Each row of a before or after table is a point. One or more steps were done to the points. Then noise was added and the rows were shuffled. The steps act on columns, c1 being the first. Name the steps. A step turns or swaps two columns, mirrors them in a line or flattens them onto one, adds a multiple of one to another, or multiplies or shifts one. Angles are multiples of 10 degrees, from the lower column toward the higher: turns from -170 to 170, lines from 10 to 170 but not 90. Use the fewest steps. Two steps may share a column if one is a turn and the other turns, adds or multiplies; they go together, in the order done. Otherwise the lowest column goes first.

Before (9 x 2):
[[ 39 -21]
 [  0 -31]
 [ 25 -33]
 [-12 -38]
 [-35   9]
 [ -6  45]
 [ 48  20]
 [-24  14]
 [ 21 -19]]
After (9 x 2):
[[ 59 -35]
 [ 26 -37]
 [-51  47]
 [-41  18]
 [-44  10]
 [ 34 -34]
 [ 41 -19]
 [ 57 -21]
 [ 28  16]]
Steps: add -1 times c2 to c1

Before (9 x 3):
[[ 22  33 -11]
 [ 27  -5  -2]
 [ 35  -1  -7]
 [ 29  14 -25]
 [ 37   5 -27]
 [-48  -9 -15]
 [ 15  -6   2]
 [  6 -60  -8]
 [-14  16 -18]]
After:
[[ 31  32 -27]
 [-15   6 -18]
 [-28 -36 -15]
 [ 15   4   2]
 [ 45 -41  -9]
 [ 19  35 -25]
 [ -2  42 -12]
 [ 24  13  -3]
 [ 30  23  -6]]
Steps: add -0.3 times c3 to c1; turn c1 and c2 by 40 degrees

Before, 9 rows:
[[ 38  30  14 -26 -14 -32]
 [-13  -8  42  -9 -10 -29]
 [ -8  13  -8  21  -4  16]
 [-11  10  18  13  -8  36]
 [-15   0   0 -11  -9  18]
 [ -9  28 -20  13  38  23]
 [ 16   9 -43  32   8  22]
 [ 29 -27  44 -25   8 -22]
 [ -5  -8  40  14  18   9]]
After, 9 rows:
[[-56   1   1   4  -8  21]
 [-51  19  19  32 -13  19]
 [-49  26  -8  28  -1  -2]
 [-11 -54  44 -34  -6  -2]
 [-44 -16  40  16   6  -2]
 [ -1  60  14 -41 -18  -8]
 [-49  56 -21  25  44   9]
 [-24  18 -43  39  22  -3]
 [-54 -16  42 -25 -22 -16]]
Steps: shift c1 by -40; multiply c2 by 2; add -0.3 times c3 to c5; turn c4 and c6 by -40 degrees

Before, 13 rows:
[[-15  12  18 -55 -26  14 -15  22]
 [-15  11  18   2 -23   3  19 -13]
 [  5  25 -31  31 -15 -48 -26 -41]
 [ 13  10  12  19   0  14   8   0]
 [-28  -2  -2  -6   2 -22  -1 -14]
 [ 29  -1  10 -22  -5  31 -30 -27]
 [ 12  34 -44 -23 -32   7  29  12]
 [-14  35  -6  23   5 -26  -9 -33]
 [  1  -2  -3  25   1   0 -22  -8]
 [ 35  23   8  11  14  -7 -30 -12]
 [-15  -8  23   1  32 -29  -2  -5]
 [ 60  26 -12 -10 -21 -17  -2  10]
 [ -5  18 -21 -11 -18 -15 -10   4]]
After, 13 rows:
[[ -1  30  27   1  31  -8   0  -5]
 [ 46   1 -40 -10 -20 -30   4   8]
 [ 18 -16   4  20   1  -2   0   2]
 [ -2   1  -3  25   1   2  -7 -14]
 [-11  29 -30  30 -15 -45 -14 -46]
 [ 35  -6 -11  12  13 -25  -6 -19]
 [-15   6   2  24   4 -43 -11 -33]
 [ 30 -27  -6 -24  -6  15 -11 -33]
 [-14   4 -14 -12 -18 -23   0   0]
 [ -5  -9  24   1 -23  -9  -3  -5]
 [-24  21  11  -5   1  -8  -7 -12]
 [ -5 -17  23 -56 -27  -2   6  14]
 [-11 -24 -43 -22 -33 -25   7  21]]
Steps: turn c1 and c3 by -30 degrees; mirror c2 and c6 in the line at 120 degrees; flatten c7 and c8 onto the line at 70 degrees

Before (13 x 9):
[[-17 -21 -13  -9 -14  -6  -8   7 -14]
 [-20   2 -14   8 -19   2  13  11 -16]
 [ -1   6  -6   9 -18  -7   6  18  12]
 [-32  10 -13  -8   3  -2  16  10  -4]
 [-13  -9  -1   6  10   2   5  -2  -3]
 [ -7  -6  19 -10  -6  49   4  -1 -11]
 [  6   8   6   5 -18  20   4  31 -18]
 [  5 -13 -14  -2  -6  36  -5   4  -4]
 [ -6  12  -9   6 -12   4  -8   4 -14]
 [ -7  -5  -7   4 -10   8  19   2  -4]
 [  5   2 -12   0 -17  -7  12   1  -4]
 [ -2  12 -10 -10   2  -2  16   1   0]
 [  5   3  -8 -10  60  -7  16  -1   4]]
After, 13 rows:
[[  6   6   8   6 -18   6  17  19  13]
 [ -5 -13   1   0  -5 -39 -10   4  -3]
 [ 13 -10   0  -2  10  -3   3  -2  -3]
 [ -4   2  13   3 -17   2   7   2  -4]
 [  8  -4   3  -1 -10 -10  15   3  -3]
 [  7 -21  14 -18 -16   1 -23   6 -13]
 [ 21   2  13  -7 -19  -8  -4  11 -17]
 [ 20  11  13 -26   3  -3  13  11  -4]
 [-11   3  11  -5  61   4  19  -1   4]
 [  0  -6 -34 -11  -5 -38  -6   0 -11]
 [  7  11   6   1 -12  -7 -22   4 -14]
 [ -6  13  10  -9   2  -2  16   1   0]
 [ -2   8 -12   7 -18 -16 -14  32 -18]]
Steps: mirror c1 and c4 in the line at 70 degrees; turn c3 and c6 by 160 degrees; add 1 times c9 to c7

Before, 11 rows:
[[ 39 -17  48 -26  33  26  41  22  19   1  14 -12]
 [  5  29 -20 -33  49  15  24   8   0 -60  28  -1]
 [ 28 -20  25  33   3  -8  11  41 -35  13 -34  37]
 [-23 -30 -35  26  -8  -8  -3  29  23  -8 -40 -27]
 [ 15  46 -29  21  -8  55  -5  -1  -8   0   5  36]
 [ -3 -32   4   7  -3  58 -36 -18  25 -47 -12 -36]
 [-14  20  25 -21  48  25  17  41 -25 -23 -29 -31]
 [-38  21  17  -9  31 -18 -22 -32  19 -31 -22   7]
 [  1  -2 -35  11  57  17  23  34 -23  -7  31 -32]
 [ 16  29  -4 -41   2  11 -16  11   6  16  -3  29]
 [  3  -7  12  31   4 -23 -15  26  32  -4  33  12]]
After, 11 rows:
[[-17  21 -28  11  50  16  23 -42  16  -1  31 -32]
 [ 19  24  16 -41  11  11 -15   2   6 -13  -3  28]
 [-32  -1  32 -21  54  25  17 -32   9  14 -28 -31]
 [ 40 -44  26 -25  32  25  41 -24  19   6  13 -12]
 [  3  54   7  20  -4  54  -5   7  17  -3   5  36]
 [  4 -25 -18   7 -18  57 -36  -4  -6  52 -12 -36]
 [-19   5  26  -9 -20 -17 -22 -39 -34  35 -22   7]
 [  0  -1 -46  26  25  -7  -3  18 -29  17 -40 -28]
 [-12  35   2 -34  25  15  24 -44  16  56  28  -1]
 [ -3 -32   6  33  40  -7  12  11  40 -25 -34  37]
 [ 24 -13   4  31  26 -23 -15   5 -16  15  33  12]]
Steps: turn c9 and c10 by 160 degrees; turn c1 and c9 by 50 degrees; turn c2 and c3 by 40 degrees; turn c5 and c8 by -70 degrees

Before, 10 rows:
[[-28   1 -10  -2   0 -21 -12   3 -11  13  13 -21  12  -6]
 [-22 -40   6  -4  -8   7  12 -11  18 -20   1  -3   9  -8]
 [ -4  15  -9 -60   3 -15  13  -1 -13  15   2 -17   1  -4]
 [ -3 -13  -5  -3   7 -15  10  12   4  -5  -4 -20   2  -4]
 [ -1   9 -10  -4   5  -2   2  -5   1  13  11  13  51 -13]
 [ -7  11 -11  -2   3  -7  11  -7 -10 -13   5 -18   5  -3]
 [ -4   8  26 -10 -11 -18   8  -4   7  14  13  -1  -1 -43]
 [  0  -1  -1  -9 -16   1   0   5  13  10   7  -7  42   2]
 [-12  12 -12  -1  -4 -17  16  -6  -6  -3  13  23  -4  -9]
 [ -9  18 -12   0  -6   3 -48 -12 -16  15  11   2   7 -39]]
After (10 x 14):
[[  1  10   5  -3   7   0   9   6 -12 -14   0  12   5   3]
 [  0   4  11  -5  10   0  -3  -4  -4  14  15   2  50  -1]
 [ -4  26   4  -2  -7 -17 -13  11 -13  14  17  11  12  -5]
 [ 12  15  12   0  10  11 -55   7 -15  14  16   6   7 -20]
 [  7  16  15  -2   4 -10  12   2 -15  -2  13  -1  -4   4]
 [ 13   0   0  -9  -9  -5   0  -9  11  11  10   3  42   1]
 [-14  -2   0  -3  -8 -19   7   4   4  -5  -5   9   3   3]
 [-15   7  -5  -4 -44   7   7 -21   2 -20  -5  -1  10   3]
 [ 13   7 -23 -10   0 -15  -7  -9  -9  14  16 -12  -1  -3]
 [  3   9   5 -60  13  -9  11  10 -14  15   6  10   1   3]]
Steps: turn c1 and c2 by -70 degrees; turn c1 and c5 by 60 degrees; multiply c12 by 0.4; turn c3 and c12 by -150 degrees; turn c8 and c9 by 60 degrees; turn c6 and c9 by 30 degrees; flatten c7 and c14 onto the line at 20 degrees; add 0.3 times c10 to c11

Before:
[[  1 -11   7 -23  -4   2 -14   7   4   8 -20  -4  27   2 -10  18   0 -20]
 [  8   3  -4   7   1   7  -5   8   1 -22   6  11  14   6 -22   0   3 -15]
 [-17  23   6 -21 -15  11  -7   3  11  -6 -14   9   9   3 -10   6  25 -15]
 [ 21  -7 -24  -3   9   2 -29 -19 -18 -27  -6 -28   2  -8  34 -11   2 -21]
 [ 15   5  14  -3 -10  10 -11 -24  -7 -14   5  -7  -8  15  -4   5  10  -1]
 [  8  -3 -15  17  22 -11  -2 -28 -21 -10   9  -6  -8  -3  24  -2   3  -4]
 [  4  26   4  -9   1  12   3   0  16   1  -3  -6  16  25  -9  -5   3 -16]
 [ 21 -13 -13  -3  16   5  -9 -20 -11  -9  -6  -2 -21   1  11 -25  10  11]
 [  5  21  -2 -19 -29   8   4   8   3   0  -8   9  30   5 -10   6   1   1]
 [ -7 -22  -7  -4  11  40 -26 -11 -26   1 -17 -13 -11 -15  16   7 -25  -2]
 [ 10   5   8 -18 -22  15  12  12   7   2 -16   5  16  -8  -6  10  -2 -41]
 [ 10  -6  -1 -23  28  31 -30 -24 -28   5   6  -6 -13 -28   7  -2 -12   2]]
After:
[[-23  22 -20  -6 -14  11 -11   3  11 -29 -15  15  19   3  -9 -11  26  -8]
 [  5  17 -10  -3   1  13   5   0  17 -24  -2   2  17  24 -10 -20   3 -17]
 [ -9 -13  -3   8  11  39 -43 -11 -26  -1 -17 -10   1 -16  17  21 -25  -9]
 [ 10  -4  18  14  23 -10  -3 -27 -21 -15   8  -5 -13  -3  23  -1   3  -6]
 [  6  21 -19   2 -29   8   7   7   4   1 -10   8  35   5 -10  -8   1   5]
 [ 11   1   7   4   1   6 -10   8   0 -43   6  17  10   6 -23  -3   3  -8]
 [ 26 -25  -3  12  16   5 -14 -20 -11   8  -6  -6 -16   1  11 -11  10   8]
 [ 13  11 -19  -8 -21  14  20  10   6 -59 -16  24  28  -9  -5   4   0 -33]
 [ 12  -6 -23   1  27  31 -48 -24 -28   9   6  -7 -17 -28   9   3 -12  -2]
 [  3   4 -24  -7  -4   1 -23   8   6 -23 -20   7  40   3 -10  21  -1 -20]
 [ 19   7  -2 -15 -12  11 -17 -25  -7 -16   5  -5 -12  15  -4   1  11  -5]
 [ 27 -12  -4  24   9   2 -46 -20 -20 -58  -6 -14   6  -7  34  -4   3 -34]]
Steps: multiply c1 by 1.3; turn c2 and c16 by -40 degrees; turn c3 and c4 by -90 degrees; multiply c7 by 1.6; add 1.5 times c18 to c10; turn c12 and c18 by 30 degrees; add -0.7 times c11 to c13

Before, 11 rows:
[[ 38 -13  -5  -7   9 -13 -19   2   1 -14   5   5   2 -16  32  -3  -1   8
    7 -14   7 -22  11  18]
 [  5 -23 -23  -3  -7  11  -6 -13  -3  -2  10   4  -7 -36   1   6 -11 -22
    3   7  -2   0  -6  11]
 [-12 -44 -16  -3  25 -21  -2 -26   1  16  16  18  -5  16 -10  10  -6   1
    2  20 -19   2 -25  22]
 [ -2  10 -14 -12   4 -11   3  -4 -19  16  -1   4  10  33   8  10  -1  -1
  -35  22  35  15 -14  25]
 [-10  -4 -21  -8  13  19   7   1  -2   4  -5   5  -9   4  17  -7 -37   8
  -24  -4  -9  17  14  -7]
 [  2   6  -9   1  14   8   2 -19  18   2  10 -22   7  15   4  -1   0   2
   24 -17  -7  14  -4  -6]
 [  6   0   4  -2   1 -23  19 -15  -2  -7   1   6  -2 -16  26 -10 -22   0
   -1  16 -13  -3  29  16]
 [  0  16   0 -18  -4   3  12 -15  12  10  -5   3  -3 -12  -8   2  20  23
  -12  25  14  16  28  23]
 [ 15  -2 -10  -3 -21  -6 -14 -16  30   7  -2  11  15  -7 -29  -8 -20  16
    5   8  -2  -5 -21  20]
 [  6  -8  27 -10 -11  12   7 -18   2  23  19  -9 -10   5  10 -27 -12  -9
   12 -15 -25 -24 -33  34]
 [ 26  -7   9   0  -5   6 -25  -8  13   1  34  15   3  19   3 -18   0  -2
    7 -11 -15 -10   1   3]]
After:
[[  2   6 -10   0  25 -16 -20 -17  18   2  11 -23   7  -5   4  -3   1 -11
   24   8  16  36  -5  -6]
 [  5 -22 -22  -3  18  -4  48   5  -3  -4  11   4  -8  25   2  12 -10 -24
    5 -12 -26   1  -6  11]
 [ -2   9 -14 -13   7  23 -46  -3 -19  16  -1   4  10 -49   8  20  -1  -3
  -41 -10   3  38 -14  25]
 [  6  -7  26 -10   7 -20   0  -9   3  23  19 -10 -10  16  11 -54 -13 -18
    5   3  20 -59 -33  34]
 [  6   1   5  -1  10  28  42 -11  -2  -7   1   5  -2  21  26 -20 -21  -9
    2   2  -3  -8  29  16]
 [ 38 -13  -6  -7   1   2   7  -4   1 -14   5   4   3   6  32  -6  -1   8
   11  20 -16 -55  12  19]
 [  2  15  -1 -18 -12  13  30 -26  12   9  -6   2  -3  -3  -8   4  20   8
  -14 -20 -16  41  27  22]
 [-11 -45 -15  -3  40  29 -27 -21   0  16  16  19  -5   5 -10  20  -7 -16
   -2  -1  24   5 -25  22]
 [-11  -4 -22  -7   6 -19   1  -4  -1   5  -6   6 -10   5  17 -14 -36   8
  -25  -9  10  43  14  -7]
 [ 14  -2 -10  -3 -22  11  -3 -23  30   6  -3  11  14   8 -29 -16 -19   1
    5  -3  -3 -13 -21  20]
 [ 26  -6  10   1   2 -13 -54  -6  14   1  34  15   3   0   3 -36   0  -7
    7   5  24 -25   0   4]]
Steps: turn c8 and c18 by 40 degrees; add -1 times c18 to c5; turn c6 and c20 by -140 degrees; add -1.5 times c14 to c7; turn c14 and c21 by 130 degrees; add -0.3 times c10 to c19; multiply c16 by 2; multiply c22 by 2.5

Before (9 x 32):
[[-53  19  28 -18  34 -24  -3 -23 -11  24 -18  10 -18 -13   6  50 -16 -31
    6  -3   4  -9 -11 -30 -17   9 -30   5  31   5 -23  13]
 [-23 -29 -23 -19 -29  17 -10 -30  32   7  25 -14 -20 -22 -33  37 -19 -26
  -21  17 -21   0 -39  -6 -18 -12 -36 -12   4  55  -8  38]
 [ -4 -11   5  -8 -15  -7  -1 -57  -7   4 -11  -9  -3   5  -6  14  -1 -14
    6  39  -3 -12  -4 -15   1 -12  48 -29  24  -8 -35  14]
 [  0 -33 -15 -19  -4 -28  19 -31 -12  37  12 -20  19 -27   5  -5 -38   1
  -30  21  47  19  31   4 -44  22   8  15  20  11   2  -3]
 [  3 -44  -2 -22  16 -16  10 -29  -4  -8 -11  41 -35  13   8  14  -4 -25
   14   4  33  20  43 -51  35  10  13   7   8   9  17 -17]
 [  0 -59  18  23  -8  -1 -29 -30   7  -2 -21  -2 -15 -38  22  29  -2  29
  -20 -13  -4   0 -14  17   0  45 -32  -5   2  10 -16   2]
 [ 57   1   4  48 -21   5  12 -16  22  -1 -26 -29  34  38 -15  22 -59 -38
  -27   9 -14   6 -27  35 -19   9 -12   0   8 -26   4  -2]
 [ -9   1 -19  21   4  25  14  -6   6  24  -7   1 -11 -25 -12  10   2  33
  -11 -14  47 -15  24 -17 -20  -8 -22 -50   7   8   5   9]
 [ -8 -20  52   5  26  43   0 -20   8  12  32  -6  -1   5  13   6 -12 -20
    0  35   8  -4  -2 -44   1  25 -24   0   0  -2  24  23]]
After, 9 rows:
[[ 40   1   5  50 -23   6  12 -18  12   0  34 -29  33  38 -14  21 -56 -39
  -27  10  -7  -7 -27  37 -19   9 -11   0   9 -27 -39  -7]
 [-14 -57   3  26  -8  -2 -30 -26   4  -2  27  -1 -14 -37  22  29  -1  30
  -19 -10  -2  -5 -13  18   4  47 -32  -3   1   9 -11   3]
 [-28 -10   6  -8 -14  -7   0 -57   3   3  15  -7  -3   7  -7  16  -3 -15
    6  40   1   0  -1 -15   0 -13  48 -31  25  -9 -19  15]
 [ 16 -46  10 -22  14 -14   9 -33 -13  -9   8  40 -36  12   7  14  -5 -24
   15   3  13  12  43 -53  35  12  12   6   7   8   7 -16]
 [  0  -1  19  20   8  25  17  -5  10  24 -10  -1  -9 -25 -11   8   2  33
  -13 -14  19 -10  21 -17 -23  -9 -21 -53   6   9   7   9]
 [-21 -28  -7 -19 -28  15 -10 -28  15   5 -29 -13 -20 -20 -33  36 -19 -26
  -23  20  -9 -17 -40  -5 -16 -16 -35  -9   3  55  12  41]
 [ 14 -22 -63   8  29  45  -1 -20   5  12  20  -3   0   8  12   4 -11 -22
   -2  35   1  -3  -3 -44  -2  25 -26   1   1   1  20  20]
 [  2 -34  -2 -18  -6 -27  14 -32 -17  37 -12 -17  20 -29   5  -1 -40  -1
  -30  21  19  16  29   3 -42  23   9  11  22  11   2   0]
 [-54  19  -6 -16  32 -21  -4 -21  -4  26  36  10 -19 -13   8  49 -12 -30
    2  -7   1   1 -10 -31 -19   8 -31   7  32   5  26  11]]
Steps: turn c1 and c31 by -50 degrees; add -0.3 times c17 to c3; turn c3 and c11 by 130 degrees; flatten c9 and c22 onto the line at 140 degrees; multiply c21 by 0.4
